Every row gives one point. Each copy is the shape, with its points in the same order, stretched, turned, moved and blurred by noise. Is it also mirrored, or only turned?

Shape (6 x 2)
[[ 14 -51]
 [-32  19]
 [  3  29]
 [-10  38]
 [-28 -55]
 [  8  32]]
Copy 1 (6 x 2)
[[-27  37]
 [ 51  -4]
 [ 13 -21]
 [ 32 -25]
 [ 20  50]
 [  9 -26]]
Copy 1 is: only turned
Copy 2 (6 x 2)
[[ 34  52]
 [-37  -3]
 [ -4 -19]
 [-19 -28]
 [ -4  60]
 [  5 -22]]
Copy 2 is: mirrored

Shape (7 x 3)
[[  1 -12  -1]
 [  7   2  -3]
 [  7  -7  -1]
 [  1  -1   8]
 [  3 -11  -5]
 [-44 -14  17]
 [-11   2  -4]]
Copy 1 (7 x 3)
[[  1  -9  -4]
 [ -4   5   6]
 [ -5  -5  -2]
 [  5   5 -11]
 [  1  -8  -1]
 [ 60 -13 -20]
 [ 20  -2  11]]
Copy 1 is: only turned
Copy 2 (7 x 3)
[[ 5 12  8]
 [-8 -6 -8]
 [-2  7  1]
 [-6 -4  0]
 [ 4 11  1]
 [32  7 34]
 [ 4 -5 -4]]
Copy 2 is: only turned
Copy 3 (7 x 3)
[[ -5  19  -8]
 [  3   7  -3]
 [  1  16  -9]
 [ -6   3 -14]
 [ -2  20  -5]
 [-44   5 -20]
 [-11   3  -1]]
Copy 3 is: only turned

Shape (6 x 3)
[[-22  -9 -10]
 [ 20 -11 -23]
 [-24  -4 -30]
 [-18  19  32]
 [  4 -21 -11]
 [ 38 -26  -6]]
Copy 1 (6 x 3)
[[ 17   7 -12]
 [-25 -33  -7]
 [  8  11 -32]
 [ 13  18  38]
 [ -4 -22 -12]
 [-26 -49   3]]
Copy 1 is: mirrored
Copy 2 (6 x 3)
[[-10   0 -15]
 [ 14  27   6]
 [ -3  10 -32]
 [-55 -15  19]
 [ 13   9   6]
 [ 19  20  35]]
Copy 2 is: only turned
Copy 3 (6 x 3)
[[-23 -11 -19]
 [ 16 -27 -25]
 [-27 -23 -28]
 [-31   5  25]
 [ 11 -11 -34]
 [ 46 -14 -29]]
Copy 3 is: mirrored
Copy 4 (6 x 3)
[[ -7   4 -27]
 [ 29  22 -20]
 [-13  27 -37]
 [-14 -21  29]
 [ 23   6 -27]
 [ 60  -2 -14]]
Copy 4 is: only turned

Shape (8 x 4)
[[  6  -1  14  -3]
 [  7   9  11  -2]
 [-26  -9  17  24]
 [  6   3   9  -9]
 [ -4  -4 -27  -3]
 [ -1   0   6   3]
 [-10 -20   2   3]
 [ 16 -13 -17  21]]
Copy 1 (8 x 4)
[[ -5  -5   2   6]
 [  1   1  -2   8]
 [ 37 -18   3 -16]
 [ -8   0  -2   5]
 [ -7  11   5 -19]
 [  6  -3   3   0]
 [ -4 -10   8  -7]
 [ -5  17  27  -1]]
Copy 1 is: only turned
Copy 2 (8 x 4)
[[ -9   1  -6  -7]
 [ -4  -2   1 -14]
 [  7 -16 -60 -19]
 [-10   0   3  -3]
 [ 13   8  10  23]
 [ -2   0 -11  -8]
 [ -4   1 -31  14]
 [ 19  31   2   2]]
Copy 2 is: only turned
Copy 3 (8 x 4)
[[ 17  -3  -3  13]
 [ 17  -6 -12   5]
 [ -9  49 -14  11]
 [ 22  -8  -3   4]
 [-14 -11  24 -30]
 [  5   5  -4   3]
 [ -3  19  18   5]
 [-39 -17  21   1]]
Copy 3 is: only turned
Copy 4 (8 x 4)
[[ -3  13   4  -6]
 [ -2  11  -3   3]
 [  0 -27  21   5]
 [ -8  16  -2   1]
 [-26 -10 -10  -2]
 [ -3   1  -1   0]
 [-15   4  19 -12]
 [  2 -22   2 -36]]
Copy 4 is: only turned

Shape (10 x 4)
[[  0  10 -11  16]
 [ 15 -29  14  55]
 [ 12 -16 -16 -19]
 [-10 -16 -54 -31]
 [ -2  -5 -19 -25]
 [-27 -11   6 -27]
 [  9  -9  37   8]
 [  0  21  13 -10]
 [  6  18 -14   0]
 [-51   5  18 -22]]
Copy 1 (10 x 4)
[[  3 -16  12   6]
 [ 10 -44  -4  42]
 [-30   7 -22  22]
 [-35  42  12  38]
 [-18  11  -8  14]
 [ 11  26 -29   7]
 [ 13 -26 -34  -4]
 [ -3 -14 -15 -26]
 [-13 -20   8 -12]
 [ 42  26 -26  -1]]
Copy 1 is: mirrored
Copy 2 (10 x 4)
[[ 22  18   7  16]
 [ -7   1 -18  44]
 [  7  -4  13 -20]
 [-12  17  38 -29]
 [  7   4  12 -25]
 [-19  29 -16 -35]
 [ 15   7 -32  -1]
 [ 38  15 -14 -12]
 [ 34  14  10  -3]
 [-20  60 -28 -39]]
Copy 2 is: mirrored
Copy 3 (10 x 4)
[[ 10   3   0  -5]
 [-41  31 -13 -39]
 [ -7 -24 -22   2]
 [ 25 -22 -49  23]
 [  8 -16 -17  14]
 [ -3  14 -16  33]
 [-34  12  12 -12]
 [  4 -10  21   8]
 [ 20 -15   5  -5]
 [  6  33  -3  46]]
Copy 3 is: mirrored
